Each wall is flat, endless, passes through zero and stands at right angles to its row. A trip goes straight from one point to another. List the walls that it crosses, first one first.
(in the rows, 128 means zero)

Walls:
(1): [ 77 170]
(2): [170 147]
(3): [166 168]
Trips:
[158 183] to [123 102] -> 1, 3, 2
[122  97] to [111 185] -> 1, 3, 2
[123  90] to [149 136] -> 2, 3
[110 127] to [168  55] -> 1, 2
[128  75] to [161 116] -> 2, 3
[149 187] to [179 162] -> 1
[142 164] to [103 169] -> 2
[ 64 117] to [176 204] -> 3, 2

Walls:
(1): [140 133  76 145 122 179 116 130  85]
(2): [178  77 116 135 182 177 146  49  98]
(3): [214 102 131 187 107  90 167  71 120]
(4): [125 160 163 124 126 120 157 113 151]
Trips:
[147 171 139 147  97 142 159  84 151] to [133 149  78 133 126  84 124 149 110] -> 1, 2, 4
[179 110  77 132 110 107  86  95 108] to [172  76 123  96  87 127 129 140  97] -> none
[104 106 148  75 123  65 181 151 173] to [ 93 144 114 115 133 122 181 124 143] -> none
[123 147 164 100  78 155 120  59  36] to [131 177 149 126 158 139 108  78  72] -> none

Walls:
(1): [ 90 120 215 113 166 161 211 101  69 122 175  92  87 150 134 113  94 200]
(2): [ 92 119 202  73 100  82 105 123 105  79 165 130 152 116 105 169  79 126]
(3): [120  73  55 108 120 139 166 132   7 106 151 127  87 121 153 131 107 131]
(4): [158 156 124  54 114 101 176 163 145 118 164 121  69  96 115 152 107 122]
Trips:
[ 94 172 127 118 128 159 177 155 146 120 106 113 145 100  71 136  93 103] to [135 127 186 145 146  89 150 115 111 104 125 140 176 159 158 120 150 113] -> 4
[130 131 161 145  96 130  62 190 135 180 129 104  77 152 135 124 151  98] to [142 127 177 171 110 107 167 103 105  64 124 136 164 143  93 156 128  90] -> 2, 1
[171 144 134 166  92 106 137 205 128 153 103  96 112 185 213 154 142 168] to [160 127 145 106 121 154 151  73 165  72 172 113 130 101 167 110 115  86] -> 1, 2
[105 114  63  72 135 146 147 111 139 121 104 120 193  95 162 143 114 165] to [138 100 148 109  95 120 139 132 114 176 156 153 112 133  65 130  68 155] -> 4, 2, 1
[115  67 105 104 122 127 159 149 109 161 113 114 148 117 128  96 168 181] to [114 160  90 125 130 180 147  97 154 109 136 109 118 120 173 162  87  90] -> 4, 1
[125 108 135 153 121 129  78 188 166 187 110  91 131  85 143 186 115 134] to [146 163 117  84  80 104 132 134 125 130 141  97 126 115 150 111  71 153] -> 4, 2, 3, 1

Walls:
(1): [113 117  73  50 145  65 130 205 160 176 158 169 142 176 129  96 143 147
 128  98 111  84  85 100 138 101 156  96 101  88 114 169 132 185 162 118
 123  50 195  76 122 134  56 109 119 151 130  90]
(2): [154 118 183 140 148 164 122 140  79 146 154 135 173  93 124 151 163 157
 148  64 162  65 163 206 103 107  96 141 112 194 160 104  79 110 147  58
 153 121 120 139  93 126 106 120  68 172 159  67]
(3): [174 141 125 116 122 118 144 153 120  91  82 119 122 148 122 140 132 128
 168 134 129  61 147 130 138 146 135 124 117 148 145  68  93 123 173 140
 173 186 155 111 196 110 135 115 144 114 172 177]
Trips:
[138 127  88 203 138 138 120 120 158  68 132 128 132  28 110 105 163 121
 162 167 131 133 130 105 130 130  77 123 213  62 111  86 104 136 111 149
  76 129 106 152  89  89 115 133 126 122 175 131] to [163 114 146  81 146 127 182 106 175 123  86  77 181 118  74 102 155 128
 107 108  71 167  98 190 152 158 198  77 141 153  98 148  81  76 133 166
  85 122  71 137 133 105 198 110 123 137 159 199] -> 3
[ 98  81  83  81 179  67 118 101 175 129 152 133 154 196 114 144 127 171
 154 168 115 124  78 111 108  64 203  92 136 120  94  98 163 153 138 146
 211 189 121 129 157 105 142 144 140  61  60  74] to [ 75 150 139  98 114 189  19 107 105 220 164 107 168 153 144  89  97 116
 163 103 118 128  98 170  89 111 157  72 119 188  97 137 126  54  80 201
  65 117 131 132  71 157 109 141 128 193 167 110] -> 3, 2
[127 151  83 128 167  65 126  90  83  97 124 117 142 129 105 153  76 137
  84  97 163 209 130 140 109 181  95 136 147  86  91 144 155 194 122 122
 140 123  84  89  82 185  76  64 153  77 127 106] to [109 146 101 142 113 143 141 166 134  95 169 101 143 135 150  97 117  59
 107 160 108 121 118 161 112  90 110 136 113 148 114 120 154 108 109 124
 152 196  68 135 196 131 211 156 141 118 201  87] -> 1, 3
[110 112  59  67  99 123 121 116 117  56 106 149 140  86 159 120 132 110
 148  90 140 113 113 207 144 156 160 118 130 165 120  51 101 148 149 127
 162  96  94  96 226  98 176 164 147 139 137 148] to [144 174 129  94 109 135 149  87 151 103 109 118 126 109 135 151  45 151
 106 179 134 171 139 102 119 127 190  82 134 155 209 133 157 163 111 161
 128 154 132 173  88 145  87  94  63 154 122 107] -> 2, 3
[ 98  95 159 139 140 130 140 106 164 156 116  96 134 102  81  72 157 158
  93 107 139 133 115 121 111 165 102 134 127 122 136  66 107 120 131 129
 125 143  53 158  68  57 188 135 115 102 150 103] to [ 54 163 125 172 143 154 137 161  92  99  94  99  58  70 131 179 140 117
 100  72 138 111 141  50  85 118 146 165 171 163 177  88 126 142 156 119
  81 136 139 139 139  81  81 159 111 177  69  71] -> none
[ 97 109  87 148 100 142 173  73 157  63 131 116  97 147  82 150  93  90
  88 156 122 154 152  61 106 162 219 114 167 123 126 114 145  69  82 167
 135 170 132 132 162  72 166 128 135 199 120 104] to [141 194 163 178 165 206 164 112 129 125 206  60  92 183 128  93 133 167
 121  80 110 209  97 137 119 175  50  78 157 175  61 166 138 108  97 102
  81 129 105  98 172 142 165 145 180  84 130 135] -> 3

Walls:
(1): [162 147 184 156 175 102 118 182 151 135  87 142  95 107 101  70  90 119
 170 130 162 116 119  90  87 133  79 142 112 230 143 144 120 157 105  44
 134 137 130 108 122  63 158 179  76 136 103 156]
(2): [134 136  87 131 117  91 154  90 131  99 153 175 138  97 154 186 121 148
 129 149 122 116 133 131  94 137 212 134  76 101 172 124 141 117  62 106
 120 150  84 178  80 148 125 127 173 116 113 147]
(3): [157 129 143 189  83 107 186 114  84 103 114 138 109 176  92  10 161 181
 156 135  51 128 108  75  94 161 110 132 160  95 159 137 158 165 167 139
 157 164 103 118 124 135 109 133 122 108  86 205]
(4): [ 91 109 222 160 136 128 136 148 124 146 199 124  76 172 148 142 195 179
 191  76 196 147 154 170  98 119 181 146 146 145 161  94 151  67 151 138
 175 136 124 122 106  44 122 189 138 148 116 154]
(5): [ 95  95 120 100 146 123 148 170 117 191  75  49 171 114 118 130 112 107
 139 130 147 138 101 131 187 150  97 136 103 118 183 118  59  57 189 110
  93  49 113 139 132  68 134 178 148 176 155 138]
Trips:
[168 123 166 119 153 115 119  31 104 150 163 112 134 104 191 139  70 171
  73  90 171 105 136 164 136 124 127 189 217 136 124  89 137  96 141 162
 133  37 136 178 161  96 114 144 168 146 159 114] to [128 168  95 171 145 128  76 120 159 173 142  90 144 112 105 112 113 139
  92  88 122 133 120 138 142 147 134 154  61 132 146 132 117 115  69 136
 184  69 168 110 152 160  98 103 190 146 115 168] -> 2, 4
[157 132 168 130  68 131 103 105 108 163 181 128  92 111 110  99 134 142
 135  55  83 126 136 156 183 200 162 182 129 115 190 108 107 142 173 127
 136 151 117 151 173 125  99  96 137 162 142 132] to [124  82 120 182 120  77 114 187 158 133 126 108 154 200 135 133  46 135
 198 132 157 154 171 106 157 107 112  95 175 136 122 110 131  61 152 128
 167 116 143 151 103 121  98 115 113 136  97 127] -> 1
[101 170 128 113 107 128 167  96 105  95 112 136 114 134 149 130 171  95
 172 184 208 178 116 105  89 183 109 120 152 165 115 149 115  92 110 112
 143 155  63 105  84 144 173 226 131 139 162 110] to [142 166 158 144 137 174 104 162 174 151 113  90 126 163 105 132 136 123
  82 118  67 119 105 122 132 134 115  92  85  99  98 173 131  56 116 120
  69 116 128  43 122 150 167  94 138  80 111 169] -> 2, 4, 1

Walls:
(1): [168 132  87  65  64 126 111  77 137 157 112 173 148 138 137 160 172 156
 146 174 145  92 134 180  64  66 203 122 114 104 128  98 169 110 161 112
 101 109 120 120  80  97 120  88 101 133 138 168]
(2): [164 163 114  67 229 168 110  67  91 105 119 112  80 157 144 123 124 141
 143 143 184 132 197 101 112 117 172 117 134 139  96 186 134 158 129 175
 151 135 181 174 112 164 113  84 103 135 163 143]
(3): [ 92 109 126 129 139  89 165 138 155  94 102  76 106 170 168 162  79 126
 198 111 183 123 161 122 148  85 102 127 144 200 141 109  59 173 126 161
  97  55 221 148 160  80 127  92 120 169 166 104]
(4): [127 153 111 156  88 100 153 196 124  85  88 160 168 156 136 118  36 148
 118 122 136 123 109 107 172 122 168 109 196 187 140 133  70 142  78 139
 141  84 160 126 106 153 109 110 153 132 175 147]
Trips:
[164 161 151 149 145 157 152 131 171 127 112 120  79 140 138  94  54 120
 146 102 170 122 120 111 149 105 183 167 138 211  75 173 173 108 130  88
 108 130 119  93 162 114  68 123  71 113 135 175] to [109 109 135  73 125 123 175 137 240 176 155 127  11 133 186 188 141 146
  80 186  97 198 114 134 105 106 200 155 135 134  97  71 137 109 129 129
 108 101  98 147 104 155 134 118 152 155 178 133] -> 1, 4
[156 136 215 121 135 131 155 164 110 211 177 211 135 119 134 169 116 194
 147 183 213 100  96 127 184  94 137 154 143  71 150  71 119 143 155 172
 167 128  94 123 207 113 133 113 129 181 167 148] to [106  84 115  82  77  97  89 110 111 144 131 133 158 101 173 127 132  86
  80 104 154 118  93 120  39 172 131 121 101 164 128 158 137 111 171 150
  96 109 108 109 149 116 197  95  94 129 171  82] -> 4, 3
[ 91 149 128  99 110 150  85 119 147 163  71 164 101 100  84  52 130 140
 172 132  82 172 147  86 140  83 133  96 158 115 129 127 139  84  97 152
 118  90 111 148 151 115  90 145  92 168 125 154] to [162  89 155 165 183 145 130 142  72 111 142 116 157 177 121 133 139 109
 185  74 113 101 143 112 141 173 128  79 177  88 157 115 221 155 119 145
 227  82 135 146  63 110 247 137 127  78 105 154] -> 1, 4
[124 160 161 150  52 169 137 121 159 156  78 181  80 110 134 139 139 106
 179 104 118  68 111 164 148 159  90  75  79  74 167 114 100 114 130 176
 123 160 202 220 140 147 112 153 127 177 126 145] to [ 65 112 160  98 160 164 118 171 144 158 106  98 189 159  52 178 106 140
 146 160 142  98 104  40 126 156 136 103 142  64 164  91 116 154 146 104
 117 125 152 112 125  80 124 133 145 115 130 133] -> 1, 4
[158 175  77  58 128 181  96 136  75 148 161  93 144 132 155 106 122 101
 166 125 155  83 141 140 135 121 149 165 137 114 137 179  93 115 103 138
 102 134 181  79 103 174 147 116 124 185 154  79] to [113  67  59 173  87 182 148 141  70 217 136 162 177 116 173 145 106 160
 161 133 148 131 135  97  76 169 155 169 161 167 118 120 155 123 108 163
 185 131  62 148 136 116 190  99  76 143 104 179] -> 3, 2
[ 99 118  95 109 122  59 156 159  96 132 133 117 145 219  76 151 108 135
 114  67 191 114 149  71  75  86  90 204 105 116  96  94  42 133 134 139
 159 128 105  51 180 142 148 182 193 121 130 118] to [130  93 127 173 151 114 133 156 117 122 117 185  99  95 116 123 164 158
  94 130 151 114 105 165  49 176  81 144  74 108  76 185 168  77 111 189
  76  95 102 155  88 130 138 109 136 183  97  77] -> 4, 3, 1
[141 134 196 128 135 175 113 129 145  83 123 116 123 107 154 161 117  77
 175 129 121 105  96 125 126 180  64 183  85 114  81 158 135 129  88 153
 210  70 130 188  71 143 124 133 116 136 214 108] to [147 113 105 151 164  41 131 122  87 135 108 170 108  80 130  93 120 102
 147 173 170 143 100 136 131 180 181 109 154 148 108 115 108 155 207 164
 117 184 139 219 126 172  79 123 173 137 119 113] -> 3
[ 49 143 150 104 166 123 127 181 127 170  91 109 116 114 125 184 109 142
 172 117 114  95 110  90  55  87 131  99 121 158 147 124 115 159 158 178
 124  88 115 175 142 119 119 176 105 129  82 145] to [150 204 164  75  89  76  43 163 106 182 121 114 146 143 130 143 149 110
 145 128  75 164 162 146  97  85 167  60 159 118 171  98 179 149 134 214
 144  73  92 149  87 136  58 139  91  98  45 140] -> 1, 3

Walls:
(1): [154 169  94  98 196  94  93 150 194 165 176  94 138 134 115 164 114 109
 111 185 120 163 144 118  76 126 101 177 101 111 104 123  86 105 119 146
 115 130 107 111 208 140 178 132 172 140 100 124]
(2): [110 140 158 126  96 157 104 174 187 105 174 123  70 114 107 156 203 138
 128  52 178  63  84 113 119 100 145 177  75 158 154 162 157 152 126 153
 115 171 154 135 181 234 132 186  34 171 194 160]
(3): [122  90 121 152  97 133 122 118  61  49 199 120 140 128 127 157 115 117
 128  61  55 129 112 114 128 124  88 185 111  62 104 121 145 160  45 122
 165 108 127  73 166 147  52 132  77 116 140 111]
(4): [107 127 141 148 127 167 166 118 119  74 126 179  85 150  86  96 165 115
  83  69  75 140  74 153 164  43 132 126  99 152  98 134 153  92 151 156
 141  93  92 162 124 131  80 113 103 187 106 123]
(5): [110 104 141  70 131 115 237 112 110 174  97 124 118  81 140 217 112  98
 156  58 105 108 180 144 163 142 146 125 139 158 165 107 116 182  90 138
 111 157 157  81 111 149 155 133 130 164 167  67]
(6): [ 79 128  76 108 114 193 127 126  80 151 117  94 145 150  96 132 139  73
 137 172  76 183 206  91 129 191 179  83  86 184 146 151 153 116 111 152
  20 139  88 126  13 113 157 188 143  76 139 127]
Trips:
[121  73 145 177 208 107 176 148  14  44 190 221 137 128  46 144 151 148
 126  77 117 133 178 152 130 106 124 158 183 129 137 149  83 109 150 138
  73 176 171 139 158  86 132 138 122 125 122 124] to [116 139 143 159 143 164 114 171 128 141 136 154  59 150 138 205 166 212
  86 194 129 164 128 132 127 105 140 116  93 181 128 110  88 136  76 133
 128 107 110  92 119 166 161 116 104 179 105  29] -> 2, 1, 6, 3
[ 59 124 143 132 144 163 102 167 156 111 152  99  85  96 178 102 159 116
  81  91  89 145  82 146  84 133 202 138 139  92 167 134  75 110 104 136
 135 152 135 147 100  90 104 162  73 127 187 110] to [133 133 152 184  82 134 105 149 141 156 117 118 116  76 142 125 126 134
 106 174 160 147 129 124 157  96 105 144 167 143 164 118 124 149 114 152
 205 141 138 129 147  80 140  94  81 115 156 140] -> 6, 4, 3
[ 81 207 150 123 103 152  95 113 127 167  95 143 115 159 120 127  65 120
 129 111 103  82 110 142 189  75  69 102 142 122 157  99 112 137 137 147
 175 152 115 165 142 118 100 102  97 142  89 126] to [ 91 118  79  53  75  79  66 109 113 162  96 102 105 110 169 143 107 132
 165 131 139 116 118 122 124 107 114 115 109 155 123 124 171 112 101 140
 166 122 188 155 115 156 175 105 176 147 126 122] -> 5, 4, 1
[113 204  91 141 135 116 204  83 119 190 112 172 120 171  93 100  74 188
 113 119 141 117 114 163  50 101 129  94 152 104 158 135  73 143  90  83
 175 127 149 120 113 136 156 134 118 151 165 110] to [142 150  89 105 127  95 142  95 144 161 129 119  79 113  90 130 173  54
 107 139 169 152 165 181 168 110 134 115  89 129 188 141 123 168 131  86
 164 130 147 150 124 161 139 142 117 120 143 113] -> 1, 2, 6
[106  94 117 186 122 108 188 165 151 111 115  53 116 145 215 134  87 136
  42 137  82 179  66  89 147 155 120  87  65 177 175 123 106 158 119 117
  76 118  74 221 115 139 117  52 156 123 215 100] to [129 119 170 129 184 156  80 120 167 136 124 131 191 136  90 195 133 143
 125  76 122 106 185  75 171 151  76 127 120 216 184 153 118 132 118  97
  57 109 152 125 152 167  66 181 108 134 113 144] -> 2, 4, 3, 1
[131 163 113 130 126 116 141 171 111  94 133 142  88 146 186 123 125  61
 148  88 172 146 108  95 106 109 180  54  99 204 115 122 137  85 127 163
 155 143 113 166 128 153 140 132 166 146 161 125] to [156 168 101 128 186 171 131 142  90 140 156 112 137  95 110  96 133 107
 149 153 169  84  66 118 179  88 153 135  93 100 155 155 131 161  91 166
 164  78  56 233 158  86 124 158 148 116 193 150] -> 5, 6, 1
